Every row gives one point. A path goes straight from each point to the next, and from the last back to the first. The post is the endless flat space through its rows: a point in 2 columns, a line in 3, a plane in 4, and so on, so that a path can go around it. How many times does the path go around the post? Going back the other way cancels.
In the rows, 100 means zero.

Post (1 x 2):
array([[113,  80]])
Path:
array([[ 78,  38],
       [134,  60],
       [131,  71],
       [100,  62],
       [ 98,  83],
       [101,  89],
       [ 99,  72],
       [130,  38],
       [142,  80],
       [124, 125],
       [ 92,  94],
       [ 78,  38],
       [121,  52],
       [131,  83],
       [134, 127],
       [ 81,  97],
       [100,  59],
       [126,  38],
       [130,  85],
       [113,  97],
       [ 66,  97],
       [ 97,  46],
       [136,  42],
       [131,  83],
       [109, 125],
       [ 76,  87]])
Times around: 4

Post, 7 rows:
array([[125,  72, 132,  70,  53, 105,  41,  93],
       [113,  98, 123, 106,  97, 133,  77,  96],
       [ 62,  66,  96, 100, 124,  50, 130,  97],
       [ 53,  88,  64,  62, 157,  44, 134, 129],
       [ 53,  99,  72, 109, 126,  50,  97, 116],
       [135, 105, 139, 108,  91,  88,  71,  92],
       [110,  74, 161, 115,  67, 113,  74, 127]])
Path, 32 rows:
array([[ 97, 155,  66,  98, 125,  29,  61,  55],
       [ 58,  47,  92,  60,  98,  69, 126, 112],
       [ 65,  39, 144,  57,  30, 110, 104, 113],
       [115, 123, 140,  93, 104,  92,  83,  86],
       [ 88,  34, 158,  90,  74, 110,  58,  91],
       [ 50,  59,  56,  74, 148,  74, 126,  99],
       [113,  74,  91, 132, 128, 116, 110, 120],
       [101,  96, 106,  97, 112,  92,  19,  76],
       [ 43,  68, 102,  56, 106,  17,  78, 146],
       [ 51, 112, 103, 120, 102, 134, 102,  81],
       [ 82,  82,  97,  59,  81,  33,  81, 147],
       [126, 138,  55,  64, 148, 106,  84, 102],
       [ 52,  17,  98, 113,  99,  66, 101, 153],
       [110,  75, 128,  76, 111,  91,  63, 105],
       [ 77,  79, 150,  83, 112,  66, 117, 117],
       [ 74, 102, 104,  91,  76,  24,  77,  93],
       [137, 113,  94,  59,  96,  83, 106, 109],
       [113,  77, 138, 136,  91,  64, 111, 135],
       [ 83,  90,  72, 110, 163, 161, 126,  93],
       [ 44,  96, 118, 156, 116, 117,  68, 137],
       [ 54,  80, 127,  70,  60, 101,  51,  90],
       [117, 159,  84,  54, 117,  86,  95, 104],
       [112,  93, 108,  99, 112,  95, 143, 115],
       [100,  55,  87, 133,  87,  96,  78, 115],
       [121,  72, 102, 121, 166,  83, 116,  97],
       [ 96,  95, 156, 113, 101,  56,  80, 132],
       [101, 103, 158,  97,  78, 102,  71, 109],
       [ 97, 157,  98, 157, 132,  89,  92,  85],
       [133, 122,  82, 108,  80, 111,  76, 130],
       [ 97,  71,  77, 123, 113, 114,  87, 112],
       [ 64,  54,  92, 128, 160,  68, 117, 115],
       [ 93,  66, 166,  81,  97, 106,  77,  95]])
Times around: 4

Post, 11 rows:
array([[112, 108, 127,  95, 113,  82, 108, 110, 144,  78, 110,  73],
       [ 42,  68, 103,  83,  95,  89, 113, 111, 125,  83, 115, 112],
       [ 85, 127,  78,  87, 111, 120,  80,  61, 105, 165,  70,  95],
       [105, 106,  74, 103, 116, 114,  72, 110, 106, 146,  77,  74],
       [123, 102,  99,  84, 117,  82,  86,  70,  94, 100, 111,  50],
       [ 51, 102,  95,  97,  69,  94, 100,  81,  98, 103,  93,  97],
       [128, 122, 101,  82, 121,  77,  75, 131, 115,  58, 117,  73],
       [ 92,  98,  90,  82,  91,  96, 104,  79,  83, 116,  77, 112],
       [ 56,  91, 119,  76,  88, 131, 112, 108, 104,  93,  92, 105],
       [122, 122, 135, 108, 127,  65,  68,  81,  86, 101, 107,  58],
       [ 45,  66, 109,  92,  93, 102,  90,  81, 113,  54,  86, 103]])
Path (28 x 12):
array([[127, 195, 129,  76, 105,  93,  69,  70,  62, 162,  80,  61],
       [ 54, 109, 106,  53,  89, 120, 137,  70,  90,  96,  86, 108],
       [ 46,  92,  91, 128, 117, 135,  60,  90,  95, 127,  74,  59],
       [ 68,  92,  87,  64, 107, 101, 102,  79, 131,  97, 114, 122],
       [ 67, 105, 137, 107, 107,  75,  87,  42, 125, 136, 102,  99],
       [ 68, 108, 128,  79, 101,  96,  92,  93,  96,  89,  75,  82],
       [ 65, 107, 105,  87,  95, 107, 112,  52, 125,  97,  86,  60],
       [128, 111,  58,  98,  97,  63,  92, 126, 105,  88, 107,  75],
       [ 69,  83, 118,  56,  96, 127, 131, 151,  91, 103, 132, 119],
       [ 81,  63,  87, 107, 108,  68,  42,  85,  94,  78, 102,  83],
       [ 60,  75,  90,  71,  96, 110,  84,  78, 106,  93,  87,  88],
       [102, 149, 102,  76, 111, 100, 123,  89, 139, 164,  92,  89],
       [ 64, 106,  77,  86, 114,  82,  90,  99,  75,  90,  98, 109],
       [101, 100,  97,  70, 114, 101, 101, 114, 105,  78,  95,  62],
       [ 73, 104, 107,  82, 113, 115,  87,  85, 116, 131, 112,  46],
       [ 73,  65,  98,  69, 130, 125,  57, 117, 111,  99,  92,  77],
       [ 70,  68,  73,  63, 114,  72, 101, 110, 101,  40,  86,  90],
       [ 61, 117, 137,  92, 113,  88, 100, 101,  87,  98, 103, 112],
       [113, 112,  97,  98, 131,  89,  85,  86, 127, 111, 107,  96],
       [ 95,  80,  92,  74, 103,  89,  76,  87,  91,  92, 125, 105],
       [ 56,  26, 101,  77,  75, 104, 104, 118,  58,  59,  97, 103],
       [ 76, 104,  79,  82, 114, 129,  97, 138, 128, 112,  53,  83],
       [ 77, 122,  92,  99, 102,  86,  74, 122,  57, 110, 110,  67],
       [ 88, 109,  62,  91, 124,  82,  79,  57, 130, 140, 112,  72],
       [ 54,  47,  74,  86, 118,  92, 113, 129, 112,  72, 136,  51],
       [ 42,  58, 114,  94, 113, 124,  98, 128, 100,  65,  77,  59],
       [101,  61, 102, 105, 120,  75,  70, 138, 133,  60,  70,  87],
       [122, 132, 100, 110,  79,  66,  67, 135, 106, 114, 121,  73]])
Times around: 3

Post, 17 rows:
array([[ 90,  84, 126, 103, 121,  81, 109, 115,  80, 103, 112,  64, 120,
         63,  95, 107, 125, 104],
       [118, 141,  93,  82, 109,  96, 141,  84, 117,  94, 100, 125,  94,
         87, 131, 107, 105, 103],
       [132,  82, 109, 137,  63,  90, 106,  96,  34, 145, 100, 107, 115,
         83, 124, 125, 104,  95],
       [ 81,  56, 124, 115, 111, 108, 179,  95,  77, 104, 141, 124,  93,
         93,  80, 123, 155,  64],
       [108, 109, 107,  89,  87, 107, 110, 147,  99,  97, 109, 125, 114,
         96, 140, 100,  41, 119],
       [108,  54, 137, 104,  88, 145, 129, 106, 139,  96, 113,  98,  62,
         88, 114,  86, 109, 109],
       [118, 110,  73,  85, 111, 121,  58, 112,  93, 100,  99,  77, 106,
         80, 102, 119,  97, 117],
       [ 65, 100,  69,  96, 112,  80,  90, 105,  92, 134, 125,  63, 135,
         95, 117, 113,  96,  64],
       [144, 112,  76,  88,  78, 105, 123, 121,  93, 133,  80,  72,  79,
        117, 112, 105, 125, 103],
       [ 79, 119, 118, 114, 103, 114,  59, 125,  78, 105, 100,  79, 125,
         90,  92,  94, 147,  67],
       [ 89, 110, 122,  90, 131, 109,  87, 142, 127, 109, 155,  59,  63,
         82, 118, 100, 126,  74],
       [117,  96, 113,  99, 105, 125, 133, 110, 135,  52,  57, 136,  62,
        105, 125, 158, 131, 102],
       [138,  94,  83,  73,  71, 102, 133,  90,  87, 102,  84,  84,  98,
         83, 106, 116, 144,  55],
       [149, 107, 106, 105, 165, 109,  89, 117, 122,  77, 102,  87, 109,
         75, 100,  75, 108,  60],
       [123, 129,  74,  84,  97,  82, 106, 133, 158, 101,  96,  65,  47,
         63,  79,  52,  73, 117],
       [107,  89,  84,  57, 110,  83, 117, 105, 122, 121,  98, 116,  85,
         97,  82,  94,  85,  97],
       [112,  79,  57, 100,  76,  82, 127, 111, 108,  74,  91, 160, 116,
         82,  97,  61, 106, 124]])
Path, 23 rows:
array([[ 74,  94, 135, 109, 116,  95, 138, 165,  94,  85, 119, 118,  86,
        146, 111,  86, 102,  92],
       [129,  87, 108,  77, 124, 103, 109,  83,  95,  75, 100,  78,  66,
         30, 155, 140,  77, 107],
       [101, 126,  70, 112,  98,  71, 113, 103, 101, 116,  97,  89, 114,
        110,  99,  60,  58, 103],
       [114,  59, 136, 112, 104, 110, 133, 139,  97, 112, 113,  58, 108,
        106,  88,  96, 116,   5],
       [ 87,  74,  60, 104,  62,  89,  44, 114, 119, 104, 105,  92,  75,
         93, 119, 147, 110,  78],
       [104, 115,  93,  95, 103,  80,  59,  85,  76, 147, 107,  98,  97,
         95, 107,  99, 102, 101],
       [145, 133,  97, 102, 118, 116, 102,  54, 112, 143,  41,  93,  72,
         86,  89,  41, 122, 123],
       [139, 119,  70,  56, 105,  79, 187, 100, 113,  90,  99,  84,  96,
         52,  84,  95,  95,  80],
       [100, 108,  49, 125,  58,  55, 129, 109, 129, 143,  99,  85, 126,
        100,  96,  84, 101,  48],
       [ 90, 109,  82,  92,  83,  64, 130,  63,  92, 109,  79, 105, 122,
         54, 126, 125, 140,  90],
       [ 72,  75,  65,  89, 110, 128, 169,  86, 135,  64,  88, 111,  54,
        107, 111, 110, 126,  93],
       [109,  71, 121,  61, 114, 114,  99, 112,  74,  80, 101,  75,  69,
        102,  87, 138, 119, 134],
       [ 59,  27,  57, 107, 107,  94, 104, 115,  74,  78,  77, 158, 141,
        142,  89,  93,  75, 126],
       [173,  92,  74, 123, 123,  85, 132,  57, 105,  85,  51,  88,  56,
         46,  91, 129,  93, 100],
       [ 70,  73, 170, 119, 143, 115,  93, 102,  72,  59, 158, 109, 128,
         72, 129, 143, 121,  41],
       [106, 143, 126,  71, 115,  92,  57, 153,  91, 147, 128, 116, 116,
        105,  73,  57,  45, 103],
       [149,  90,  70,  68, 112,  64, 141, 110, 111,  43,  95, 108, 125,
         66, 128, 109, 116,  59],
       [ 97,  80,  59, 114, 103,  90, 110, 111, 111, 122, 169,  94,  10,
         98,  91,  91,  71, 144],
       [163,  99, 123, 103, 117,  70, 111, 188, 105,  31, 107,  95,  89,
         66, 128, 104,  92,  72],
       [153,  95, 108, 119, 124,  76, 129,  43,  90, 131, 104,  98, 108,
         77, 103, 107, 105,  18],
       [149,  91,  86, 105, 117, 123, 162, 104, 118,  70, 137,  96,  53,
         85, 121,  85, 133,  55],
       [106,  67, 145,  88,  75,  70,  98,  90,  59,  86, 102, 109, 104,
         56,  69, 143, 124,  72],
       [122,  84,  86, 139, 102,  60,  85, 130, 100, 110, 130,  91, 121,
         74,  88,  34, 114,  75]])
Times around: 0

Post:
array([[ 83,  87,  66, 113, 125, 123,  72, 117,  81,  93, 104,  66,  91,
        131,  51, 107, 121, 114],
       [112, 118, 100, 124, 130,  96, 151, 112, 113, 121, 118,  78,  83,
        116, 114, 140, 121,  78],
       [ 28,  74, 108, 161,  96, 108,  96,  96,  71, 112, 127, 107, 114,
         81, 112,  81,  45, 142],
       [ 66,  25, 155, 118,  91,  79, 118, 141,  43,  87, 136,  81,  91,
        119, 101,  56, 140,  58],
       [ 89, 118,  71, 154, 103,  61, 106, 108,  63, 119, 120, 145, 146,
        107,  85,  86,  88, 105],
       [ 76, 119, 140, 139, 137,  79, 127,  95, 136,  79, 122,  72,  93,
         84, 102, 120, 131,  83],
       [141,  35,  99,  96,  85, 133, 143,  78,  63, 100, 132, 141,  93,
        117,  70, 104,  88,  77],
       [106, 126, 116, 106, 116, 116, 134,  74,  34,  74, 127,  90,  65,
         79,  86, 116, 133,  93],
       [108,  88, 100, 123,  71,  82, 110, 141, 112, 103, 119, 144,  79,
         82, 105, 115, 117,  50],
       [104,  75, 140,  98,  96, 109, 112,  97,  79, 100,  97,  69, 117,
         70, 108,  72, 116,  49],
       [100, 133, 111, 121, 143,  83, 116, 135, 132,  73, 135,  84,  89,
         80, 124,  84, 123, 143],
       [ 76,  78, 109, 101,  60,  68, 148,  80,  29, 132, 133,  61, 109,
        126,  82, 128,  97,  99],
       [109,  75,  79, 118,  76,  77, 118,  93,  86, 155, 112, 107,  52,
        129,  89, 103,  98,  97],
       [ 44, 108, 102, 112, 119, 108, 125,  86, 101,  52, 160,  88,  99,
        106,  91,  29,  81,  93],
       [ 77,  77, 128,  85,  95,  97, 106, 107, 146, 132, 134, 115,  73,
        127, 129, 122, 127,  50],
       [151, 138, 135, 104,  70, 133, 128,  99, 105, 134,  86,  89, 108,
        104,  95, 137, 133,  48],
       [ 96, 109, 126,  91, 108,  82, 129, 138, 127, 134,  88, 134,  87,
        131,  96, 148, 105,  72]])
Path, 30 rows:
array([[180, 128,  99, 110, 105,  64, 100,  32, 101, 106, 117,  87, 187,
        126,  97,  85, 168,  21],
       [ 96,  48, 129,  95,  77,  67, 133,  93, 164,  74, 118, 109,  91,
         89, 121,  64, 119,  79],
       [ 70,  96,  53, 127,  64,  81,  98, 107,  36, 121, 139, 141,  86,
         64, 121,  88, 109,  72],
       [ 65, 110, 154, 125, 142,  72, 129,  47,  89, 135, 110,  71,  81,
         83,  88, 117, 150,  55],
       [114, 157,  89,  88, 123, 114, 105,  73,  91, 161, 114, 111, 129,
        161,  73, 109,  81, 144],
       [ 95, 101, 147, 152, 127,  80, 107, 121,  99, 117, 108,  62, 118,
        124, 135, 137, 118,  99],
       [ 71,  27,  92, 104,  93,  59, 105, 188, 121, 115, 130,  59,  39,
        168, 113,  78, 107,  69],
       [140, 127, 167,  73, 126,  56, 153, 124,  88, 130, 116,  81, 123,
         76, 117, 143,  82, 147],
       [ 77, 151,  94, 143, 138, 104,  75, 114,  77, 101, 128, 103,  58,
        106,  61,  62, 173,  75],
       [ 29, 107, 127, 121, 137, 120, 107,  95,  80,  90, 131,  93, 117,
        112, 104,  44, 138,  46],
       [117,  58, 105,  98,  96, 131, 126,  99,  99,  80, 113,  81,  86,
         94, 113,  96, 122,  96],
       [ 27, 114, 116, 114, 132, 118,  75,  83,  75,  60, 140, 103,  84,
        108, 116,  52, 128,  42],
       [ 95, 135, 114, 111,  97,  71, 106, 116,  88,  96, 159,  73,  99,
         98, 115,  84, 125, 122],
       [ 66,  91, 170, 127,  60, 121, 123,  94,  83, 137, 149,  72,  86,
         91, 128, 110,  95,  90],
       [114,  81, 109, 138, 114, 111, 101,  81, 107,  98, 128, 134,  91,
        135,  81, 126, 100,  97],
       [ 94,  45,  34, 147,  88, 123, 110, 114, 104, 102, 127, 101,  76,
        184,  40,  98, 102,  40],
       [ 69,  85, 149, 105, 140, 131, 124, 118,  86, 132,  76,  74, 145,
        164,  84, 116, 131,  55],
       [ 92, 117,  77,  94, 132, 122, 143, 120,  95, 135, 102,  56,  99,
        129,  89, 142,  79, 129],
       [ 93,  78,  94,  85, 128,  89,  85, 129,  67, 106, 116,  47, 108,
         81, 100,  70, 113,  78],
       [149,  74, 126, 119,  40,  58, 120,  91,  57, 125, 107,  95, 141,
         76,  99,  83,  86,  77],
       [135, 105,  93, 117, 111, 143, 110, 116, 101,  80, 157,  81,  66,
         99, 145,  43, 134, 114],
       [ 57,  78,  72, 139, 101,  79, 111,  88, 106,  61, 139, 160, 129,
         61, 101,  82,  81,  87],
       [ 79,  56,  92, 119,  40, 119, 163,  62,  39, 121, 139, 122,  95,
         89,  69,  88,  44,  98],
       [115, 154,  47, 100, 132, 133, 121, 108,  60,  93, 136,  61,  93,
        147,  47,  88, 118, 129],
       [123, 101, 121, 102, 129,  51, 103, 140, 106, 101, 149, 129, 131,
        113, 125, 107, 121,  89],
       [153,  63, 116, 114,  75,  70, 135, 159,  42, 114, 115,  72, 132,
        141, 111,  74, 119,  94],
       [100,  63, 112, 110,  74, 101, 118, 132, 130,  94, 146, 101,  27,
        113, 128,  95, 161,  27],
       [ 88, 121, 109, 110, 150, 128, 144, 107, 162, 172,  81, 121,  99,
        160, 113, 126,  91,  90],
       [120,  91,  81, 143, 119,  85, 126,  76,  81, 114, 158,  77,  89,
         83,  56, 107, 137,  87],
       [ 84,  99,  26, 180, 120,  61,  92,  97,   5, 101, 116, 112,  59,
         97,  46,  82,  87,  92]])
Times around: 3

Post (17 x 18):
array([[ 74,  79, 113, 122,  85, 118, 115,  60,  62, 147, 110, 118,  87,
         82, 104,  94, 122,  92],
       [ 98,  99, 112,  82,  82, 110, 116, 128, 102, 141, 176, 121, 102,
         86, 130, 104,  85, 129],
       [163,  90, 126,  79,  73, 118, 109,  90,  71,  79,  92,  94, 123,
        101, 118,  84,  87,  64],
       [107, 117,  91, 146,  85, 115, 115, 111,  82, 130, 113, 116, 161,
        114,  53, 109, 101,  98],
       [125,  42,  72, 109,  76,  85,  70, 121,  80,  96,  74, 115, 110,
        102, 104, 125, 116,  58],
       [ 95, 126, 118, 110, 118,  92,  95,  76,  81, 127, 103, 105, 109,
        172, 109,  74,  75,  94],
       [132,  88, 105, 132,  86, 102,  89, 133,  73,  88, 106, 104, 113,
        137,  68,  73,  87, 126],
       [ 89, 104,  66, 124,  63, 129,  70,  84, 129, 112, 151, 121, 125,
        105, 105,  72, 112,  67],
       [ 76,  97, 124, 121,  92, 101, 102,  95,  65,  59, 117, 134,  99,
        102, 124,  99,  81, 123],
       [142,  92,  43,  71,  95,  86, 125, 135, 102, 133,  89, 125, 141,
        146,  90,  76, 119,  55],
       [ 83,  77,  83,  81, 115, 106,  64,  90,  73,  70, 143,  97, 127,
         93,  97, 104, 138,  83],
       [ 97,  89,  70, 111,  84,  62,  88, 133, 103, 122,  85, 124, 105,
         76,  76,  70, 142,  70],
       [107,  87,  66,  95, 104,  97, 133, 125,  99, 112, 128,  61, 120,
        127, 138,  98,  93,  80],
       [169,  86,  72,  73,  68,  88,  67,  89,  53, 101,  74, 125,  96,
         97, 142, 103, 141, 120],
       [ 91,  82,  91, 118, 122,  96,  84, 102,  63, 120, 127, 123,  95,
         78, 140, 100, 131,  67],
       [138,  70,  93, 144, 117, 103, 117,  73,  97,  84, 133,  75, 100,
        101,  89, 131,  70,  98],
       [117,  59, 105, 112, 103, 127, 126, 142, 103,  82,  56, 111, 154,
         84,  79, 111,  93,  79]])
Path:
array([[104,  78, 109,  98, 100,  94,  88,  98,  54,  95, 109, 101, 121,
        103, 115, 124,  83, 117],
       [ 85,  49, 143, 133, 119,  99,  91, 131,  86,  81,  99, 122, 138,
        102,  94, 117,  63,  48],
       [140,  78, 117, 114, 125, 140, 115,  25,  52, 109, 153, 142, 136,
        133,  88, 121, 124,  71],
       [ 83, 131,  96,  69,  88,  49,  89,  98, 107, 110, 103, 141,  87,
        107, 154, 103, 136, 133],
       [159,  40, 129,  96,  91, 127, 108, 120,  43,  73, 110,  85, 131,
        118,  12,  59, 139,  89],
       [140,  81, 116, 120, 108, 112,  96, 121,  84,  91, 104,  43, 105,
        106, 124, 111, 120,  88],
       [113,  77,  98, 114,  86,  97, 101, 125,  28, 115,  21, 139,  94,
         63, 112, 107, 148,  91],
       [ 75, 126, 117,  91,  45, 117,  81, 128,  69, 164,  74, 123, 124,
         93, 123,  68, 109, 125],
       [169,  75, 106,  48,  30,  96,  84,  90,  29, 116, 127,  98, 135,
         75, 116, 112, 126,  73],
       [106,  78,  59, 131,  45,  49,  32, 121,  64,  91,  80, 108, 126,
         60, 107, 149, 169, 118],
       [ 93,  98,  88, 142,  84,  96, 117,  91, 110,  94, 120, 167, 131,
        142, 115, 142,  93,  56],
       [ 93, 123,  86, 138,  83, 143,  93,  81,  90, 107,  67,  86,  98,
        179,  89,  36, 111,  59],
       [102, 104, 125,  87,  94, 139,  98,  69,  90, 118, 110,  71, 119,
        133,  71,  94,  85,  92],
       [142, 104,  73,  94,  56,  95,  89,  91, 105, 157,  66, 114,  95,
         93, 153, 121,  85,  90],
       [ 96,  54,  87,  94, 107,  59, 105,  63,  67,  99,  82, 114,  85,
        114, 108, 108, 102,  65],
       [122,  71,  69,  73,  99, 101, 107, 104,  92,  34, 111,  95, 151,
         75, 121,  86, 136,  64],
       [113, 120, 138, 158,  98, 166,  94, 110, 116, 101, 132, 109, 163,
        152,  72,  46,  92,  77],
       [112, 144,  82,  88,  88, 155,  96, 128,  72, 162, 155,  92, 135,
        115, 134,  56, 157,  73],
       [121, 105,  94, 109,  81, 133, 145, 143,  63, 116, 120, 120,  90,
        188, 144,  47,  81, 113],
       [172,  59,  38,  79, 122,  94,  90,  90, 102,  84,  79, 115,  89,
         71,  73, 104, 133,  73],
       [146,  78, 102,  76,  93, 104,  74, 101,  40, 154, 129,  91, 143,
        149,  71, 117,  94,  74],
       [ 92, 107,  77, 111, 115,  98,  93,  73,  74, 141,  58, 120, 129,
        110, 126,  73, 144,  96],
       [113,  71, 101, 153,  83,  99,  97,  98,  88,  99, 109, 123, 139,
        118, 135, 112,  76,  99],
       [122,  92,  87, 195, 109, 134, 115,  42,  63, 122, 144,  49, 110,
        148,  92,  93, 117,  81],
       [121,  97, 111, 107,  70,  93,  88, 112,  97,  82,  90, 108, 117,
         86, 106, 116, 106,  79],
       [ 97,  82,  63, 148,  73, 114, 129, 125,  84, 113, 103,  89, 118,
        107, 106,  65, 166, 116],
       [156, 129,  64, 136,  70, 151, 131, 117,  78, 158, 182,  90, 109,
        127, 139,  45, 114,  96],
       [118, 116,  74, 108, 112,  89, 115,  78,  74, 140,  89,  57,  54,
        112, 127,  95, 102, 134]])
Times around: 4
